Each row is a point. Two turns around zero, p and q, are shown by what they do to some points. Where does a point land after both, in the order given? Backwards means that the second turn is done in reverse. Each puzzle has new turns, and all numbers are rounded.

Turn p:
[-17 -55] => [-51  26]
[26 18] => [ 13 -29]
[ 34 -14] => [-20 -31]
[-56  10] => [19 53]
[13 43] => [ 40 -20]
Turn q:
[-6 15] => [16  0]
[-41 -41] => [-24  53]
[48 25] => [  7 -54]
Where do these land?
q, then p: [ 8 53] => [-33 -42]
p, then q backwards: [-19 -62] => [ -7 -64]
q, then p: [33 11] => [-34   7]
p, then q: [-22  -1] => [ 20 -10]

Turn p:
[-22  28   4] => [ 24 -17 -21]
[-42  24  32] => [ 34   3 -47]
[ 12 -57   4] => [-44  38   8]
[-16  -4 -50] => [-32 -41  -5]
[68  9 10] => [18 17 65]
Turn q:
[39 -9 -8] => [ 24 -13 -30]
[-37 -63  -4] => [-66 -29 -12]
[-12  40  49] => [24 -1 60]
[ 19 -27 -34] => [ -8  -2 -47]
[-29  13 -31] => [-23  38  -1]
[21 46 27] => [49  7 29]
Where do these land?
q, then p: [-23 -10 -29] => [  6 -28 -26]
q, then p backwards: [-15 -43  20] => [ -8  -5 -49]
q, then p: [ -3  76 -12] => [69 -4 34]
p, then q backwards: [ 41 -24  21] => [-34  40  -2]

Turn p:
[ 29 -23   1  10] => [-1 32 13 16]
[-12  12 -76  41] => [ 73  10  15 -46]
[ 4  7 25  3] => [-19   5 -17   3]
[ -9 -38  -6  11] => [26  7  3 31]
[ -6  17  71 -33] => [-67 -24 -33  19]
[ -6  26 -15 -32] => [-12 -30  18 -24]
Turn q:
[-49  12  29 -15] => [-18 -27  43 -26]
[ 51 -31 -13 -21] => [ 34 -11 -52  15]
[-18 -31 -39   1] => [-40 -11 -30  15]
[ 42  12 -17 -15] => [ 27  19 -34 -12]
[-42  20  44  50] => [-16  12  77  17]
[  1 -14 -35   3] => [-21   6 -29   9]
[14 33 31 -4] => [ 33  13  25 -20]
Where do these land?
p, then q: [28 26 -7 43] => [  8  14 -11 -54]
p, then q: [ 14 -63  16   4] => [ 1 49 35 28]
p, then q backwards: [ 7 25  5  5] => [ -8  13 -16 -14]
p, then q backwards: [ 32 -33  -7   1] => [ 3 14 11 43]
p, then q backwards: [32 21 37 -3] => [-27  11 -43  11]
q, then p: [-37  16 -18 -39] => [ -2 -50  19  24]
p, then q: [-75   8 -27 -11] => [ 21 -29 -55  47]

Turn p:
[  2   4   7  19   0  -9 -18  11] => [  2  -8   8 -10 -25  -9   5  -1]
[-24   8  18   3  23  17  15   0] => [ 4 -3 20  1 15 18 22 23]
[ 11  21  -8 -45   4  10 -76  -1] => [  5  58  11 -27 -35  29 -10 -46]
[ -3  15  15   4 -12 -65  24  10] => [  1 -20 -37  42 -35  -8  22  13]
[ 23  15   6  12 -12  13  20  17] => [ 21 -35   2   3   7   3  -6 -13]
[-18  19 -20   4  24   5   7 -16] => [  7  10 -15 -23  13  15  14  24]
[-22  13   3   1 -15  21  -9  -5] => [ -5  -1  13  -9  -4  26 -18  13]
[-12 -63 -22  -4   0  11  20   7] => [-50  -1   4   3  42 -29  -4  -2]
[ 44 -31   1   6 -12  -2  17 -23] => [ 17   0  -5  19  22 -45 -25 -11]
Turn q:
[-26  -7 -34 -19 -29  37 -48 -19] => [-52 -30  13  28  -1   8  20 -46]
[ 23 -18 -14   1   8 -32 -16 -23] => [ 11  -6 -35   6  11   1 -29 -23]
[  9 -41  33  -1 -35  14  16  29] => [ 32   1  39  37 -11 -35  -1  10]
[-20   7  23 -16 -24  -8  18  29] => [ 22  16  42 -11 -18  -3  11  -3]
[  7   8   5  23  33   8 -14  -4] => [-12  -6 -30 -14  10 -15  10  18]
[-18  14  -5   3  22 -29 -14  26] => [  9  14 -22 -30 -24   0  18 -13]
[  1   0   6 -44  15  31  26 -36] => [  7 -39  21   5  34  40   5  18]
[36 11 10  1  2  4  7 17] => [  5 -11   2  -9 -16 -13 -23  26]
[-11   1 -30  11   1 -17  22 -10] => [ -3  29 -14   9   1  29  -5  -2]
[-1 24  6 42  7 -9  3 -9] => [-19  31 -16 -19  15 -14  -5  15]
Where do these land?
p, then q: [ 14 -25 -21 -39  -3  17 -40  15] => [-24  -8  10 -32  47  22   8 -21]
p, then q: [  6  -7   0   0   6 -14  27  20] => [ 12  19 -18  20   9  10   3   7]
p, then q: [-28 -17  15  32   9  -9  32 -17] => [ 31  23 -10   0 -38 -16  19  11]
p, then q: [ -2  16   1 -29  24  14 -37  22] => [-14 -14  39 -10  32  20  -6  17]
q, then p: [ 19  14  -8  19  -5  16 -30  16] => [-37   3 -16   9 -22   4  -6  13]
q, then p: [ -4  -9  21   9 -11 -39  19 -18] => [ 44  19  -4 -13 -11   2  13 -14]
q, then p backwards: [ 16 -18  30 -16  10   3  25 -13] => [ 11  12  16  17   4  23  29 -20]
q, then p backwards: [ -5  13  -3 -19 -26  23 -19  19] => [ -8 -14  20  13  -8   1 -21  34]
q, then p: [-16  34 -35  42  -5 -10  25 -44] => [  5   8   6 -47   1  62  22  18]

Turn p:
[-13  -7 -22   0 -12 -26 -28 -18 -10] => [-21  -3 -32   5  17  15  23 -14  -5]
[-22 -11 -11  -2 -16 -15   9 -20  -2] => [-27 -10 -13 -14   4  19   3   1  10]
[ 27   2  10  -7  19  23 -18  -8 -26] => [ 13   7   0   6 -30 -22   5 -24 -25]
[ 10  -2 -25  17   8 -15  -1 -23  12] => [ -2  -4 -38  -1  -1  -9  11  15  12]
[ 13  23  -4 -21  18  17  23  14  25] => [ 26   3  13  -3   2 -25 -27  -4  30]
[  8  15 -14   4 -20   2   2  11   7] => [  6  10 -10  14   9  10 -21   4   5]
[  4  -5  23   6 -18  -4  -9   5  10] => [-14  15  16  16   3   3   5  13  -5]
[-18 -24  20  -3  18   6   8  17 -10] => [  3 -24  33 -14  -1  -1  10   3 -14]
[ 10  -9  22  -5  16 -21  12   9 -29] => [ -3   5  12 -30   6 -16   3   2 -33]
[-24  25  -2   5  -9  10   6   6  14] => [14  8  8  1  4 26 -5  0 25]
[ 6 -7  4  8 -3 24 -3  9  8] => [  8  -7  11  20 -14   0  -6   7  -1]
Turn q:
[ -5  19 -15   1   0  -1  23  20 -18] => [-15  -1  -7  -4 -23 -10  26  12  12]
[ 15 -11 -15  23   9  19 -15  -7  13] => [-19 -21 -12  -4  16   8 -25  -7   0]
[ 10  -2  -2  23  10  -9  -6 -14 -21] => [-16   5 -23  18  -2   8  -3  -9 -13]
[  4   0  26 -16  21   6  13   2 -11] => [ 15   9   2  13 -10  -7   7 -26  19]
[-13  -7  13 -22  13  13  23 -15  -9] => [ 29   6  -6  -3 -21   8   1 -15  19]
[-23  12  -7  -5  19 -20 -15  -5  -1] => [-14  25  15  -5 -20   5 -11  -2 -12]
[ 19 -25 -14  -4 -15  10 -24   8   4] => [  2  -8 -13 -12  29 -21 -19   7  -8]
[ 19  -2  -6 -17   2 -21  24   1  -1] => [ 10   6  -3  24 -10 -12  -1  21  17]
[ -9  23   4  -9 -34  -4  -9   4  18] => [  4   7  25 -15  20   9  19  22  -5]
[-17  -6  15  26 -26   6 -14   5  25] => [  3 -26  21 -11  20  14   7  -2 -30]
Where do these land?
p, then q backwards: [ 19  10 -18   6  13  -7  22   7  -3] => [  3 -28 -17 -18 -10   6  -5  -3  -4]
q, then p: [-11   6 -16  -1   9   1  -7  -5  -6] => [ -2   3   2   5   5  12  -4 -18   7]
q, then p: [ -6 -11 -14 -14  11   0  -7  18  -6] => [-16  12  -6  -1  23   0   5  -9   0]
q, then p backwards: [  3  -4  76   3   0 -14  -9  -3  -2] => [ -6  18  12 -18   9  15 -59  37 -11]
q, then p: [-14  18 -16  -8   7 -14 -11   3  -9] => [  3  16  10  -6  12  20  -7 -14   7]
q, then p: [  1  -7 -15   4  -8  16  17 -16 -13] => [  2 -21 -13  16   3  -3 -20  -4   6]
q, then p: [-10   8  27  17  -5  52  -8  -2   1] => [-19 -23   0 -18 -36 -27  -1 -14  23]
p, then q: [ -8 -11  -8  26   7 -12   0  -9  16] => [ -1 -25   4  -5 -14 -20   0  11  10]
q, then p: [ 28 -10   8  -6 -31   1 -13   0  -4] => [ 28 -10 -12 -16   8 -25   7   6  -8]
p, then q: [  3  -3 -10 -12   9 -11   2 -11  20] => [ -1  -3  17   5 -13   1 -18  13  -3]
q, then p backwards: [ -5   3 -14 -15 -13 -12  13  18   5] => [ 8 -8 16 16 16 -1 13 -2 15]

Turn p:
[ 16 -34   9 -39   9 -24  -8 -12  12  17  14   4] => [ -7  -7  20   6  -5  18  17  10  37  -3 -41 -17]
[-28  51  11   9 -23  26  61   9  10   3   8  30] => [ 27 -23  15 -41 -15 -13  25 -39 -25  15  56   8]
[  3 -51  25 -23   2 -11 -26 -18  32  -1 -56 -24] => [-24  46  15  22  -7  -8  35  34 -10  10 -60   1]
[ 22 -18  11 -38 -12 -17 -15 -27 -32  -9 -35  -5] => [-26  15  33   4 -10 -11 -14  11 -13 -30 -42 -27]
[ 30 -46  -6 -27 -21  27  14  -7  33 -30 -11  -1] => [ 15  -5   7 -33  17  -6  13  26 -20  27 -60  -9]
[ 17  24   7  -5 -15  29  34  24  20   6   5 -38] => [-25 -21  10 -22  26 -11   7 -11 -14  50  17   5]
[ 26 -21  21 -23   7  26  -2 -63  25  -8 -15 -20] => [-18 -11   0   4 -42 -20   6  13 -16  33 -62 -12]
[-6  5 20 39 -8 44 38 30 -3 26 15  2] => [  0   3 -22 -29   4  33  10 -31 -23  38  41  -3]
[ -4  10 -18  56  31 -56 -18   9 -45 -23  27  17] => [ 29 -11 -26  55   9  23 -36  17   7 -49  46 -15]
[ -6  33 -26  24  34 -49 -28  27 -47  -2  29  44] => [ 34  -6   2  36   6  26 -48  -7  35 -56  49   7]
[ 17  16 -13   6  23 -28 -37  -6   4   0 -26  14] => [ 11  25  17  33 -13 -11 -30  22  18  -8   1  11]
[-50  -8 -57   8  30  -9  16  30 -22  22  14 -17] => [-23 -16 -29 -18  14  30   7  27  21 -38  42  44]
[-25  38   5  42 -40   1  22  14  10   6  34  -8] => [ 11 -12 -30  -9  18 -25  20 -30   0  15  60 -15]
[ -3   8  -3  17 -47  50   3  -4  19  27   1  -8] => [ -8  20 -30 -47  -2 -24   5 -23  -2  38   8  -6]
[ -9  -7  15 -47  28  -9 -52  -6 -16 -35  -5   9] => [  1   1  19  37   1  -2 -15 -17   4 -40 -56  26]
Turn q:
[-17  14 -14 -21  -1 -25 -54  24   7  14 -33  23] => [ 27 -25  30 -10  -7  18  12 -27 -20 -19  27  45]
[  2 -22  41  -4 -22  47  -1 -51  27 -18  27 -14] => [-58   4 -18 -12 -18 -14 -36 -23  45  31 -12 -12]
[-22  -6 -19  38  56   2  -5  30 -40  35  18  16] => [ 57 -29   8  48 -18   9  25  30  20 -22 -12 -20]
[ 29 -29  41  22  12  -2  10 -28  26 -40  23 -37] => [-47 -19 -70 -11   5 -11 -16  12  13  20  -6 -16]
[ 11  -5  13  -4 -30  23 -15  19   2 -52  37   3] => [-23 -17  -2  -6  38 -45 -10 -28  22   3  19 -19]
[-37  23 -12 -64  -5 -47   4   9 -18  -3 -30  26] => [ -6  11  49 -21 -21  -5  35 -12 -58 -41  10  17]
[ 11  19  -5   9  21 -19 -18  38 -50  61   6 -17] => [ 64 -31  17  26   7  12 -14  16 -27 -20 -44   2]
[ -2  29 -51 -28   0 -14 -14  -2  12   0  24  22] => [ 25  12  15  -3   1   9  33 -51 -21   4  13 -20]
[-13 -26 -41 -15 -23  -7   9  -8   0   2 -25  -9] => [ -7  35   8  28  -9  -3   1  -3 -29  13  23  21]
[ 38 -25  58  48 -24   0  24 -25  12  -3  11   9] => [-46  -9 -26 -13  24  30 -49  36  29   6   1 -29]
[ 50 -19  20  24  34  38  46 -22  -9  12 -44  -9] => [-16   9  -9  -4   6  19   4  76  21  55 -34   9]
[-19  29 -12  17 -17  15   5 -25   7 -30  -7 -16] => [-16  39 -18  -1  14  -5  14 -21  25 -12  -8  15]
[-30  18 -18 -21  -1  -9   9  40  27  21  -8   1] => [ 45  20  13 -23 -22 -15   1  -4 -16 -16  23   8]
Where do these land?
q, then p: [-31  -2 -31  40 -12  50 -26  -6 -10 -28   4   3] => [ 47 -11 -16  25 -29 -15  22  22  13  41  25   0]
q, then p: [ -7  36  25   5  14   0  14  26 -29   7 -74  -9] => [ 47  15  66  -6  20  29  -6 -15 -27  -7  -1  20]
q, then p: [-47  12 -32 -14 -18  -7 -27 -40  -5 -12 -28  14] => [ 39 -21 -11 -11 -44 -25  13 -32 -32  -5  16 -14]
q, then p backwards: [  8  29  28 -14  -1 -44  16 -17  10 -18   6   0] => [-16 -33  -6  -9 -27  24  20  -3 -39   2  -3 -10]
q, then p: [-21 -60  52  10  43 -12 -46  45  33 -38 -12 -62] => [ 61  13 -22 -32  45  20   9  56  60 -62 -20 -25]
q, then p: [ 19 -34  22  -5   8  -9  34  44 -10  10  76  -8] => [-60  10 -20  41  57   1  -8  38  17  -9  -9 -18]
q, then p: [ 19  16  -1 -45 -26   2 -15  -2  18  62  45 -12] => [-53  31   2  13 -29 -28 -34 -12   7  -1 -43 -34]
p, then q: [ 21   1 -10  -8 -32 -30  26   5  46 -36  -9  14] => [ 12 -32 -19 -25   8  -2 -13  49 -42   6 -13 -13]
q, then p: [ 18   7 -46   5   5 -13   4   0  12  21  17   3] => [-27 -15  -9 -10 -13   4 -36   1  -3  26  10 -15]
p, then q: [ -5  21 -11 -21  36  40  19 -13  35  38 -18  28] => [-13   8  61 -31  -5  19 -45 -14  -2   7  18 -16]
q, then p: [  4  12  26   7 -11 -24 -17  -2 -38  -3  -9  42] => [  7  -4 -11  16   2  26  21 -15 -45   0 -30  20]
p, then q backwards: [ 22   6 -20 -21  16  25   7  18   2  10  10 -18] => [ 31  -5  30  -3 -12  16 -19  -9   6   2 -20   4]
q, then p: [-19   8 -10  59 -21  35   4   9 -16  16   6  -9] => [ 34  13  -4  35   5 -19 -18  15   5  49  10  20]
q, then p: [ -1   1  29  18   6  -1 -16 -36   4 -41 -21  16] => [ 24 -11 -13 -25 -10   2  42   1  -4 -10  -6  41]
p, then q: [ 20 -54 -21 -15  -7 -11  23 -34 -50  12   6  -3] => [ -5  11  -2   7  -1 -74  -3  -5  -5   7  10  51]

Turn p:
[-25 -12  17 -40   0  60  24  22 -31 -20  18   9 -21  25] => [ -3  21  15   0  16 -12 -52  12  28  55 -23  32  28  10]
[ 16   9 -20  46  45  35  22   0  -5  35  21 -35   7  41] => [ 29   8   7 -49  42 -46  14  46   2 -21 -23   8 -15 -22]
[  6   4  26 -50   9   9  34 -10 -48  28  -6  12  13   3] => [-29  16 -55  21  10  -9 -23  28  25  28  -6  20 -12  -2]
[  9   7 -19  28   4 -56  -5  -7  39 -48 -25  41 -31 -30] => [ 15 -15  30  42 -26  57  25  -2 -50 -14  15 -36  15 -19]
[-38   5 -23 -56   6  38  11 -29 -26  42  14  -5 -27  13] => [ -2  -8 -39   5  13 -54 -31  12  44  28  -2  -6  49 -12]
[ 25  12   1  11  43  32 -48  -7 -21  21  52  17  20  22] => [-12  -3   1 -52  73   5 -23  23  19 -17  27 -15  -6   3]
[ 26   1 -12 -58 -18  37  32   5 -48 -11  -3  -7  -3  14] => [  7  -3 -26  17  21 -13  -7  10  26  73   3  43  -4   6]
[-30 -11  16  20  59  19 -18  -8 -29  17   0 -21  33  66] => [ -5  43 -10 -72  10 -15   0  59  25 -17 -13  -8  11  27]
[ -1 -28 -11  40 -61 -30 -31  19  27 -10 -34   4  -6 -42] => [  7   0  35  41 -29  13  41 -63 -16 -39  15   2  -1  26]
[  2   6  17  23 -34 -58   3  39   7   4  -9  22 -38 -35] => [ -5  16  -2  45 -13  24   1 -45 -60 -32   4  16   9 -12]
[ 25 -25  24  19 -45 -54  -4 -18  73 -13  -1  17 -15  -4] => [ 38 -40   5  32 -38  42 -11 -34 -35 -45 -13 -20 -25  23]
[  1 -11 -35  30  39  23 -10  -4  14  25 -13  18  54  25] => [ 22  34  14 -24  20  -8  25  29  41 -22   9 -42 -28  -6]
[-18  42 -16 -14  14   5  -7  28   5   8  25 -16  44  40] => [ 10  29 -19 -69   8  -4  -4 -16  12  22  -1 -15 -11 -26]
[-35 -20  10 -57   8  44  59  -3 -38  -3  37 -21  17 -41] => [-58   1  -1  19   1 -63 -39   9  19  71 -30   2 -13   0]
[  4  17   3  46 -54 -49 -14 -36  10 -41 -15   1 -10 -29] => [-12 -43   7  22 -19  47  56 -38 -34 -22 -21  -8  13  14]
[ 21 -23  -9  -7  -1 -49 -29   9  20 -23 -16 -31 -21 -28] => [  6 -24  11   9 -40   0  16 -11 -47  -6  48   2  -3  20]
[ 12  27  34  19 -14  -6 -21  -1  51 -12 -45  -4 -17 -40] => [-10 -30  28  14 -49  37  10 -18   1 -44  11  24  -5 -30]
Turn q:
[ 33  -5 -22  16 -36 -46   1  16  39   4 -13 -17  -5  14] => [-16   0 -54 -54  18  -3   6 -19 -18   4 -12 -11  -7  16]
[ 18 -38 -24 -11  -1 -26  -8 -53   6  -4 -24 -62 -18  -3] => [-49 -54 -24  14  17   6  13 -54 -31  -6   7 -11  10  -4]
[  6 -36 -28 -36 -20 -17  18 -34   1 -10 -12  28   1  -9] => [-19 -46  -9 -10  -7 -27 -11 -12  28  29  23 -18  19   6]
[ 35 -38   1 -15 -38 -33 -28   1  57  24 -19 -26 -25 -67] => [-61 -25 -60   6  28   9  17 -14  22  22 -55 -37 -25  28]
[ 37   7  -6  22 -10 -21 -46  19  15  -1 -64   8 -36 -23] => [-19   6 -25 -11  39  14 -25 -37  19 -10 -39  20 -11  62]
[ 33 -22  31 -17 -29 -21  12 -32  -8 -55  -1 -24  11 -13] => [-30 -13   6 -19   2  20  14 -40  29 -22  18 -58  19 -16]
[-17   8  -8  37  21  15  28 -31 -30 -11  39  17  44 -15] => [-25  13  39   2 -20  -8  10  46   1 -19  58  13  -1 -19]
[-13  -1   9  19  26  68 -13  58 -15   6   6  23  42  37] => [ 54  38  52  -2 -14 -15  39  37  -8  -7 -22  36  27  17]
[-28  13  15 -17  16 -18  27   4 -14  -2 -21  -7  47  -7] => [ 16  18 -20  24  18  -1   7  17  16 -10  36  -3  38 -20]
[ 43  17 -17 -39  13  -5  35 -24 -45  -4  24 -24  12  -9] => [ -7 -38 -18   8 -56  20 -10   6   1 -45  27 -16  25 -15]
[-30  51  25  11   1  28 -65   1  17  59  17  34 -26  54] => [ 67  42  22  31 -10  -4 -19   0 -49  34 -12   8 -66  43]
[  2   8 -28 -29   4 -12   1 -24  51 -40   4 -18 -19 -27] => [-26 -41 -15 -14  15  57  -6  -5   6  39   5  -8   0 -12]
[-37  16  45  31  59  36   7  32   6  42  29  53 -32  50] => [ 87  18  48  12  11 -30  -6  38 -11  -6 -17  41 -64 -19]
[-27  16   2  12 -22  43  46  10 -32  -5  -3  -7   1   0] => [  1  36  11   5 -40  -9   6  -9  19   1   7  34  15 -42]
[-55   4   5  17  17  11 -14  57 -47  -3  37  24   1  17] => [ 27  46  50   5  -1 -27 -36  46 -22  -4 -25  12  20 -24]
Where do these land?
q, then p: [-34 -75  -1 -31  17 -17  -3 -57   9 -40  10 -25  16   4] => [-59   8   3  -6 -17 -66 -13  31 -22 -25 -25 -22 -35  38]
q, then p: [ 67  30  27  -3   8   5 -38   7 -53  33  36 -36 -18 -21] => [ 18 -11  46 -16 -14  33  53 -15   6  31 -27  53  45  35]
p, then q: [ 25  -6 -23  16 -10  21  10  -8 -21 -35 -47 -38  13 -26] => [ 21   6 -20 -22  -3 -49   7   9  38  -1   1   5 -35 -41]
q, then p: [ -3   5  28 -10  30  27  -1  -8  76  18 -47  14  13  -6] => [ 57   3  12  24  27 -19 -22  54  -5 -22 -16  -4 -22 -38]
q, then p: [ 43 -29 -38  25  -3 -16 -17 -33  32 -44  -1 -16 -36  19] => [-16  -5 -20  16 -19 -28 -40  41  35  28  -1 -15  37  48]
q, then p backwards: [-22  16   1  54 -53 -20  -8  28   6  -5 -38  32  -1   3] => [-26 -11   7 -12  -1  22  -5  59 -44  24  21  -5  36  31]
p, then q: [-14  28  18  10   8 -31  28  22   9 -34  13  -9  -1 -10] => [-12  23   0  46 -25 -15 -19 -20  23  -4  -3   7  16   3]
p, then q: [-18  14   3 -73 -29  -7  15  -8 -20 -53   5 -22  30  13] => [  7  -7 -43  34 -36 -54  16 -10 -31  46  -2  12 -19  24]
p, then q backwards: [-25 -19  14 -19 -27  51  -9  66 -19  -5  36   1  44  40] => [-18  19   6  41 -55   0 -27  22  12 -32 -47  58 -35  10]
q, then p backwards: [ -2 -15  -2 -36   5   4 -17   6   8  45  57   8 -19 -15] => [  4 -23   3 -12  22 -16  61 -41  25 -17   5  -6   4  -9]
p, then q: [  6  27  11  19   3  57  49  -7 -43  33 -26   7  -8  27] => [ 18  -1 -28 -19  48  13 -10  41  48  11  -2  49  -1  31]
q, then p: [ 43 -56  23 -44  62  -8  27 -11  12   0 -32 -15   2  37] => [ 20 -17  31  34 -12 -13   8  60 -28  21  -1 -21 -61  53]
q, then p: [-25  -7 -14  -4 -19 -12   7  -6  28  23 -18   0  -2 -45] => [ 17  25   3   3  -1 -32   9  -7  -1 -28   2 -34  20 -28]
p, then q: [-11  37  -8  19   7 -47 -23 -26   5  18  28  -2 -52  -8] => [-44 -12  28  11  -5  -4  11  17   0 -20  20 -10  70  -7]
q, then p: [-44   8 -35  49  57  -7  -2  26  13  37 -46  22  16   7] => [  7  63  -6   8  52  49 -19  32 -28  -7  28 -33  -1 -27]
p, then q: [ 40  11   6  -3 -38  39 -34  13 -38 -11  29  39 -25 -29] => [ 17 -26  65  27  27 -13  22  39  -8  -2  26  17 -40   7]
p, then q: [-26  29 -11  30 -18 -39  15  -3  -3  21  40  40  29  12] => [-22 -22  -8  37  -2  44  -1 -29 -12 -14  26  46  30  -9]
